Every row gives one point. Examples show where two turns around zero, p and q, send a point. Write where each new point lands after one turn and then the other. Backwards means that the second turn is done in reverse. Each puzzle has new turns, and all numbers are rounded.

Turn p:
[11 32] -> [-33   6]
[ 10 -57] -> [55 18]
[41 33] -> [-38  36]
[-38  -5] -> [ 10 -37]
[-24  -3] -> [  6 -23]
Turn q:
[-20 -56] -> [ 51 -31]
[-4 28] -> [-28   2]
[24 28] -> [-23  29]
Where do these land?
p, then q: [-34  -9] -> [35  7]
p, then q backwards: [-37  21] -> [-42   7]
q, then p: [63  6] -> [-63  -2]
p, then q: [  8 -18] -> [-7 18]

Turn p:
[ 17  -5 -37] -> [ 38 -13   6]
[27 -8 28] -> [-24 -15  28]
[-56 -18  -8] -> [ -5   2 -59]
[-38  -2 -24] -> [ 16   9 -41]
[49 34 41] -> [-26  18  65]
Turn q:
[  9 -26 -36] -> [ 35 -15 -24]
[ 11   5 -23] -> [  6   1 -25]
[-52  -3  17] -> [-23 -38  32]
[  4 -35  -9] -> [ 34 -11   5]
[28 60 51] -> [-53  63  13]
Where do these land?
p, then q backwards: [  7 -33  -3] -> [-27  -7 -18]
q, then p backwards: [23 24 -9] -> [-32  12   5]
q, then p: [ -4 -41 -34] -> [ 15 -44  27]
q, then p backwards: [ -2 -34  -1] -> [ 21  -3 -26]
q, then p backwards: [-36  23 -20] -> [ -8 -40  24]
p, then q backwards: [12 61 67] -> [13 47 77]

Turn p:
[  0  65 -37  47] -> [ 38 -51 -61  -7]
[ 22 -11  30 -13] -> [ 9 27 20 21]
[ -2   7 -29 -19] -> [ -1   7 -14 -32]
[-30  41  30  -1] -> [-17   4 -43  36]
[ 36 -54  -4  16] -> [ 20  -8  63 -10]
[-25 -47  10 -29] -> [-47  20  34  -8]
Turn q:
[-32  -6 -33 -11] -> [ 11 -30 -33  14]
[ 42  -7 -18 -35] -> [ 24  25 -22 -40]
[ 0 -1 14  9] -> [-5  1 16  3]
[ 64  10 -23  46] -> [19 77  3 23]
[22 28 -1 47] -> [-17  44  10  34]
[-47  17  31 -34] -> [-41 -50   0 -20]
[-49 -41  29 -22] -> [  9 -67  25 -13]
Where do these land?
p, then q: [ 26 -56 -15 -30] -> [-48 -10  20 -46]
p, then q backwards: [-19  -3  40  53] -> [-58  -5  -3  37]
p, then q backwards: [ 29   9 -34  23] -> [ -1 -42  -8 -28]
q, then p: [  0  25  40 -31] -> [-49  26  -9  -3]
p, then q backwards: [-36  26 -31 -15] -> [ -5  33 -13 -43]

Turn p:
[11 43 -7  9 -6 11] -> [  7  24   3  20 -26  23]
[-19 -16 -24  59 -13 -23] -> [-52 -14  48  -6 -12   1]
[ 29  19   7   7 -54  49] -> [ 33 -21  -4  -4 -43  56]
[-24  14  21  -8 -27   7] -> [ 28   7  12 -23 -23  -6]
[-17 -38 -35 -37  51 -34] -> [-37  19 -26 -15  66 -32]
[ 42 -27  10 -46  43 -63] -> [-27  -8 -72  22  26 -58]
[-22   5  28  17   7  53] -> [48 -8 40  7 11 16]
Turn q:
[ 13  48  51   4  18 -33] -> [-39  -5 -17  41  42 -35]
[ 49 -23   3  23 -37  46] -> [ 35  16  54  35 -37  -3]
[ -7  -3 -23  12 -22  49] -> [ 10  32  11  -2 -45  19]
[ 41 -38  37  39  22   2] -> [-13 -29  69  24  12  -3]
[ -5  35 -32 -28  14 -31] -> [ 11  11 -48  -7  38  13]
[  3 -48 -53  21   5  28] -> [ 27  -1  34 -26 -25  56]
[-26  51   7   8 -37 -26] -> [-14  -3 -61  33 -16 -13]
[-48   8 -28 -37  21   3] -> [ -9  19 -37 -55   5  11]
[-20 -31  38 -41  16 -38] -> [ -8 -39  -4 -42  26 -46]
Where do these land?
p, then q: [ 68 -15  21   5 -41  42] -> [ 50   2  57 -11 -48  24]
p, then q: [-89 -22 -29  20  16 -66] -> [-55 -26 -67 -30  40 -60]
p, then q backwards: [ 37 -13 -29 -11  20  36] -> [  7  26 -36  20  22 -36]
p, then q: [ 32 -27  48  20  -3  43] -> [ 23 -28  70   4  -8   8]
q, then p backwards: [ 19   0   4  -7 -22  -4] -> [ 2  8 27 -2 10  3]
q, then p backwards: [-28 -10   2 -30  26 -38] -> [ -4 -53 -10 -31  -8  -6]
p, then q backwards: [-30  39  -8 -15 -11  15] -> [  7   0 -28 -18  -1  44]
q, then p: [ -9  46  -8  17  15 -28] -> [-19  20  36   3  30  24]

Turn p:
[ 26  -3 -32  26 -39   1 -27 -36  20] -> [ 46  21  20  10 -44  -3 -35  -9   0]
[-14  22 -23  -2  50 -31 -10 -25 -38] -> [ -2  -3 -38  35  45   7 -36  -2 -27]
[ 57   7  19 -31   7  50  13 -22   4] -> [ 30 -38  21 -42   7  35   8 -44   6]
[-19  33   2  30 -57  33  -6  47 -17] -> [-39  10  65  16 -27  27   3  39  11]
[ -7  18  44   5  33 -60 -19 -29 -10] -> [-20  41 -26 -17  46 -23 -29 -21 -37]
[-29  -2   2  24  28  52 -16  38  37] -> [ 5 25  5  4 19 25 34 30 65]
[-53   5  21 -51   5 -33  -2 -13  10] -> [-14   5 -46 -40  14 -12   2  43 -35]
[ -6 -65 -58 -15   9 -25  63 -17  29] -> [ 28 -30 -75  30 -53 -30  39 -14  -1]
[ 22  54 -25 -23   4  30   7  75  15] -> [ 17 -21  57  24  29  33  62  31 -12]
[ 34 -63  22  13 -21   3 -41  10 -13] -> [  2 -12  32 -17  -9 -59 -26 -20  45]
[-10  -6  28  24 -19 -21  37 -27 -37] -> [-54   3 -16  -2 -27   0 -22 -32 -18]
Turn q:
[  6 -11  13  38  -6 -25 -27 -10  37] -> [  6   7  29  14 -19 -36 -29  22  23]
[-50  17 -52 -58  39  -3  16  -1  61] -> [-12  22  -4   7  59  16 -48 -85  20]
[-38  25  17  34  19 -17 -62  -5  66] -> [  3  59  51  11 -22 -11 -70   2  23]
[  7 -35   1  -6 -63  42  -7 -12 -39] -> [-11 -42  17  13 -44  22  63  -4  -4]
[ 58  53  11  11  -3 -40 -23   4  50] -> [ 78   2  -8 -11 -16 -26 -57  16  20]
[-38   0  -9  30  -3  35  45   9 -72] -> [-43  32 -31  -9   7  23  78  17  -7]
[ 34 -13  35 -23   4  46  43   8 -11] -> [ -1 -48  -2 -45  23  36  24  22   2]
[ 14 -13  15   0  36   5 -18   4 -25] -> [ -3  -2  10   4  16   8  -4  31 -38]
[-47 -27 -28 -32  12 -18  56  36 -11] -> [-65  -7 -56   4  35   4   1 -34   4]
[-16  15  26  -4  -3 -62 -15 -45  13] -> [  5  18  16 -25 -23 -63 -28 -22 -20]
[ 37  15  -1  -8 -10  22 -33  37 -32] -> [ 31 -13 -18  19 -24  44   3  26 -25]
[ 33 -27 -27  18 -23  16  25 -26 -36] -> [ 11 -29  -3  18   9 -16  67  11   2]
Where do these land?
q, then p: [  7  26 -33 -26  -7   2 -41 -35   4] -> [  1   5  18 -12  -5  12 -38 -57 -11]
q, then p: [-32 -22 -44  46 -18 -42  13  37  52] -> [ 34  92 -13  29 -15 -11   7  30  -2]
q, then p backwards: [ 34 -17  40  28  39  27  20  11 -14] -> [-40  25   6 -49  -1  18 -29  31   1]
q, then p: [ 22   4 -47 -35 -42  -3 -32   5 -36] -> [ -3 -14  10  31 -55   7 -34 -48  14]
p, then q: [-18 -18  -2  -5  19  33  30  26  30] -> [ -9 -17 -15  -9  32   5   5 -15  51]
p, then q: [-41  11  35 -52  12 -59 -45  19 -14] -> [-28  25 -59  20  22   9 -44   0 -65]
q, then p: [-24  20  48  -9 -13  24 -23 -28 -43] -> [-43 -44  19 -36 -15  25  -7  10 -28]
q, then p: [ 51  -7  -2  54 -40  31  29  19  60] -> [ 48  32  17 -20 -20 -34  81  -9  29]
q, then p: [ -7  15 -46  12   7  -8 -21  38   7] -> [ 21  34  22  38  -2  26 -13  -4  15]
q, then p: [ 21 -50  33  29   4   8  14 -47  -8] -> [-50  -5 -20 -20  13 -44  43  -7  -8]
p, then q backwards: [-14  38  16 -41  38 -14  57 -46 -39] -> [ -9  -7  -1 -81  25   2  24  44 -48]

Turn p:
[ -8 -49 -48 -31  32   3   8   3 -10  32   6] -> [-27 -44 -25  -1 -21  15 -15 -35 -15  28 -40]
[-35 -18  32  43   3  35 -58 -70 -46   6  -2] -> [ -2  -4  97  39 -13  46 -23   4 -34 -35   1]
[-33   4 -25  16   5 -10  39  -8 -12  14 -16] -> [-14 -12   9  -7  21 -25  24 -16 -39  13 -16]
[-65  -9 -42 -35   6  -7 -19  17 -44   0  -4] -> [-17 -37  23 -18  12   2 -36  19 -27  63 -30]
[ 39   8 -21   2 -15 -21  10  -3  67 -13 -23] -> [-11  26 -62 -19  22 -14  -8 -14   3 -38  25]
[ 58  23   8  12 -11  -1  16 -18  15 -55  27] -> [ -3  28 -26 -22 -19  21  42  28  14 -31  48]
[-49  -8 -39  22  34   6 -17  49 -36  41  20] -> [ 30 -68  10  20  33  17  -1  -3 -17  46 -43]
[  4  13 -45 -28 -24 -26  -1  27  -8  51   9] -> [ 10 -18 -50  27  -2 -27 -21   5 -26  47  -2]
[ 73  32   9 -18   0   7  24  21  23 -19 -45] -> [ 28  59 -55 -34 -18 -19  13  10  15 -30 -14]
[ 46   9  26  -6   4 -51   4  31  44 -33 -14] -> [ 29  12 -40 -47   0 -30  -5  -5  43 -27  37]
[-42 -11  46  22 -21  69 -26 -28   4 -16  18] -> [-31  23  70  43  19  37   0  19  30 -20  -6]
[-35 -41  78  37 -35  27 -12 -18 -50  -7  20] -> [-13 -20  99  46 -24 -10  12  30  30 -27   1]
[ 47  48  20 -37  23 -32  32  -3  53  -2   2] -> [ 22  57 -50 -31 -11 -14  17 -41  23  12  40]
Turn q:
[ 44 -26  64 -21 -12  33  32  20  26  30 -13] -> [  4 -11  33 -59 -56   7 -13  41  41  10  -6]
[ -8 -10  25  34 -28 -18 -12   5   0 -54 -54] -> [-35  -7  76  10   4 -13  -8 -22 -32 -11  -9]
[ 28 -34  20   4  40  22  -7 -10  18 -59  19] -> [-32 -37  13 -12  14  35 -26  16   9 -41  45]
[ -4 -14 -14  -8  -7  61 -14   6  21  14   0] -> [  0  10  -4  18 -15  16  -2  11  54 -28 -20]
[-13  19  11  11  -8 -43 -18 -31 -44  34  28] -> [ 20   5 -34   0  -2  12 -11 -46 -36  50  -2]
[-16 -35  27 -44 -44   2  -9 -31  19  -4   6] -> [-49  33  -5 -23 -52  18   8 -19   4  -9   2]
[-22  41 -10 -60  69 -14  46  81 -33 -38  24] -> [ -7 -11 -46  15  37 -18   2 122 -58   7   4]
[-56  25 -35  14  -8   4  30  -6  33  52  17] -> [ 23  43 -18  34   9  -7  56   0  37  40   6]
[ 33 -50 -47   8  26  10 -21  24  23  20  22] -> [ -1 -57 -38   6   2 -23   7  -7  54 -29   8]
[ 21  -5  38  32 -55 -10   2 -12 -18 -58   1] -> [-18  10  55   3 -27 -10 -52 -27 -33  -6  33]
[ 18   5 -36 -23  29 -16  22 -56 -18  -7 -18] -> [ 34   4 -20 -27  17  15  35 -15 -37 -41  16]
[ -9  -1 -46  34 -15   5 -25   5 -30 -58 -37] -> [ -4  -8  31  56  23 -20 -10 -27 -33 -52 -13]
[ 31  82 -20  31  15 -29 -21  -5  42  81   4] -> [ 58  22 -21 -38  71 -33   0 -30  49  57 -21]
[-46   1  24 -10  -2  -8  -4  10 -38  45  -1] -> [  4   1 -18  17 -25  20  14   3 -20  50 -40]
Where do these land?
p, then q: [ 35 -29 -28 -49  -5   1 -21  38  14  35  46] -> [  8  -3 -10  35  -4 -33  27 -51  64 -23 -13]
q, then p: [ -1  51  24  14 -29 -16  50  20  13 -34 -29] -> [ 71   8  24   3 -21 -29  10   1  28  32  23]
q, then p: [ 27  22  22  -3  40  13  -2  50 -30  39  37] -> [ 24 -36 -57  19  -3   8 -49  -3   8 -12 -39]
q, then p: [ -5 -11 -50 -49  39  15 -39  36 -17  20  -3] -> [-19 -30 -33 -58  34  -5 -10   8 -28 -25 -43]
p, then q: [-17  11  21  40 -55 -27  21 -27 -42  -8 -30] -> [-21 -26   7  -1 -10 -19 -29  18 -66  50  20]
p, then q: [-25 -11  40  15 -47  46 -11 -26  27 -36 -38] -> [-49  17  38  13  59  19 -20  36 -20  31  -4]
p, then q: [ 62 -34 -47  -5  49   0 -39   7  -5   1  13] -> [  2   8  -7  27 -37  -6  -9 -19  28 -88 -15]
q, then p: [ 22  39  -2 -40  25  -1  18  -3 -41  -8  57] -> [ 27 -29 -46   2 -10  44 -11  44 -19  33 -16]
p, then q: [-33 -23 -22  35 -20  39  31 -27  33   4 -20] -> [ -5  -8  30  36  32  43  34  15 -43   6   6]
q, then p: [ 28  20 -28 -28  34  -8 -47 -10  19  51  17] -> [-24  11 -54 -39   5  28 -28 -38 -31   6 -20]
p, then q: [-58   5  29  56 -26 -34   8 -15  12 -48  -1] -> [-46 -32 -18 -20   8  37  -8  48 -26  42  43]
p, then q: [-34 -41  40  14  -4 -27  31 -44  16 -16 -48] -> [-59  25   7 -23   6  37   6 -11 -61  25  22]

Turn p:
[ 18  30  47  -2 -14   9  43 -57 -24  10 -19   2] -> [ 10  38  24  13 -31  40  -3   2 -29 -37  37 -38]
[-13  11  -6   4  -1 -35 -26  27 -44 -36 -40  -5] -> [-1 -3 15 -2 67  5 -5 -6 44 -8 31  5]
[-34 -35  12 -41  -4  12  32 -41 -24 -37  36  60] -> [ 44 -11  -5  -6 -39  48   7   9  29 -70 -42  18]
[-18 -21  41 -53  -3  24  14  12  24  51   4 -54] -> [ 25  -8 -32 -43 -24 -33 -41  37 -37   5  -1 -51]
[ 31  -8  13   7  25 -40  -9  34  12 -15  20  56] -> [-13  38  -6  -8   8 -32  40   2  18 -23 -12  56]
[ -9  29 -31 -34  21   9 -70  12 -19 -39 -13 -18] -> [ 32 -11 -39 -14  61  24   6 -32  30  41  11   5]
[  1  -9   0 -35 -30 -29   2  -8  58  32  -5  11] -> [-34   7 -15 -46 -29   8  12  51  -5  17  -9  -3]
[-24 -43 -62  74  58 -11   1  26  -9 -21  11  -7] -> [-31 -50  30  34  50 -32 -13 -46  -8  -4 -55  46]
[-19   6 -31  18 -16  64  44  43  -6  -6  33 -54] -> [ 22 -51  22  12 -43 -46 -41 -51  13  29  -6 -30]
[ 24  27 -25  32  12 -11  10 -12   8  19  17 -38] -> [-11  -4  36   1  -1  -9  10 -26 -44  36   9   1]
[-19 -35  60 -23  48   1 -69 -11  12  20  48  11] -> [ 62  31 -56   1  25 -12  -8  48 -39  -2 -43  39]
[ -8  45 -12  56  14 -55  10  15   2  37 -41  52] -> [-65  56  55  20  39  -7  35   9  15   3 -22 -14]
[ 38 -33 -25 -24 -52  50  15  45 -57   6 -21  -9] -> [  9 -67 -24  24 -20 -38  23  -6  39 -23  54 -44]
[ 18  17   0  11 -74  -6 -20 -42  40 -14   8  -5] -> [-16   1   6   7 -47  47  -1  33   4  48  38  26]
[ 15  20  19  11  14  19  21 -43  27  -8 -39  -1] -> [-32  34 -11  10 -16  38 -20 -22 -28 -10  13 -16]
Turn q:
[-27   3 -48   6 -25   2 -17  27 -32  -1  17  53] -> [ -4  11   1  57  -4 -21 -47   4  -4  23  31 -36]
[ 33 -14  46   9 -20  28  27  12  -2 -45 -49 -30] -> [ -7  16 -43 -16  24 -14  58  33 -39 -30 -25  14]
[ 10 -20 -36   2  34 -32  72  33  13 -62 -31 -36] -> [-33 -29 -12  19  18 -87  44 -12  21 -14 -46  36]
[  0 -42  17  35  27 -54  -9 -30  11  35  11  41] -> [-24  20  62 -31  -2   6  17   5  54  13  32 -29]
[-51 -21 -42   1  -3  19 -60 -31  -7  21  38  14] -> [ 35 -22  21   1   2  17 -41 -26  -3  58  23 -57]
[ -6  40   5 -23 -63  35   4 -23 -85  -4  20 -22] -> [-17 -36 -56  53  10  73 -18  28 -44   9   4  -7]
[ 50  24  -4 -45 -36  24  -4 -13  -9 -34   7 -12] -> [ 32   0 -16  38   4  30   3  38 -25   2 -45  28]
[ 27 -20  18   0  -8   7  26  28  17  27   4 -29] -> [-20   7   2 -27 -25  -9  19   8 -26   9   2  43]
[-28  21  16  47  24 -30 -41  -8  66  26  35   9] -> [  9  20  27 -76   0   0 -59 -17  48   2   6 -12]
[ 55  14 -18  18  47   5  40  26  12 -21 -64 -42] -> [  5  16 -53   0  -3 -47  63 -21  30 -19 -23  58]
[-39 -24  16  -1   4 -66 -31  -1  22  49 -27  18] -> [ -6  10  66 -28  36   0  -8 -26  17 -13  62   2]
[ 16  31  37 -47  13  54 -12   8 -38 -25  30  -8] -> [  4  12 -27  27 -27  53  -4 -16 -47 -20 -54 -12]
[-40   7  -8  -2   6   7   5 -30  31  33   9  42] -> [ 26 -25  28 -15 -30  -1 -26   2  19 -18  34 -30]
Where do these land?
q, then p backwards: [ 19  -4   9  44  16 -26 -21 -53 -12   9   3 -41] -> [-17  31 -46 -41 -13 -24 -36   3  10 -24 -20  16]
p, then q: [ 12   3  38   1  37 -11  14   6  21 -21  22  54] -> [ 24   2 -20  38  16  -7 -23  29  30 -51  -5  -2]
q, then p: [ -1  52  -9  18 -18   8  14  22  40 -11 -64  45] -> [-10  11  13 -29   8  -5  32 -39  31  27  19  79]
q, then p: [ 42  -1 -40  -3 -60  16  27  -4 -24 -46 -31  32] -> [-45  -3  46  22  23 -76  12 -28  18   7  -2  19]
p, then q backwards: [-63  -1  40 -41   0 -24 -26 -25 -29   2 -18  14] -> [ 14  37  36  10 -36  -6 -41 -51  21 -32  -6  22]
q, then p backwards: [-35  19 -14 -14  13  11  66  59   6 -49 -46 -29] -> [ 42 -82  -5  17  59  23  15  48  -6   7   2   8]
q, then p backwards: [-21  33  22 -15   8  31  14 -22 -21  -3  13  38] -> [-13 -18  13 -16 -15  40  34 -35 -16   6 -22  12]
q, then p: [  2  -3   0 -57  16   5 -22  22 -20  37  76  -8] -> [ 25   9 -14  74  -5  32 -11  52  -1   3  19 -39]
p, then q backwards: [-48  -4  -2 -40  17  41 -11 -34  42   7 -38  -1] -> [-10  41  27  30  -4  38 -25 -18 -29 -30  50 -17]
p, then q backwards: [ -1  -8 -11  13  -4 -53  33  -6   0   2  32 -18] -> [ -3 -32  20 -31  -8 -23  16   3  43  19  12  -8]
q, then p backwards: [-38 -22  46 -14  -5  24 -13 -10   3  12  28 -32] -> [ -3   2 -27 -27  22 -15  27 -44  16  13  -5 -42]
p, then q: [ 63  -6 -17  19  17 -23 -38  48   5  -6  37 -68] -> [-49  -1  79  33 -28  38   3  -4  49  18  24 -12]
q, then p: [ 41 -31 -36  22  13  35   8  14 -59 -24  37  44] -> [-39 -12  68  22   1 -25 -24  20  -7  53  13 -45]
q, then p: [  8 -14 -62  93 -52 -28 -33 -11  71  40 -29 -32] -> [  9  29 -30 -79  -6 -54  96  31 -30  27 -53  17]
p, then q: [ 21 -12  36 -25   1  -5 -13  -6 -23  50 -22   1] -> [-42  -3 -27  26  -1 -17 -10 -24   0  16 -34  27]
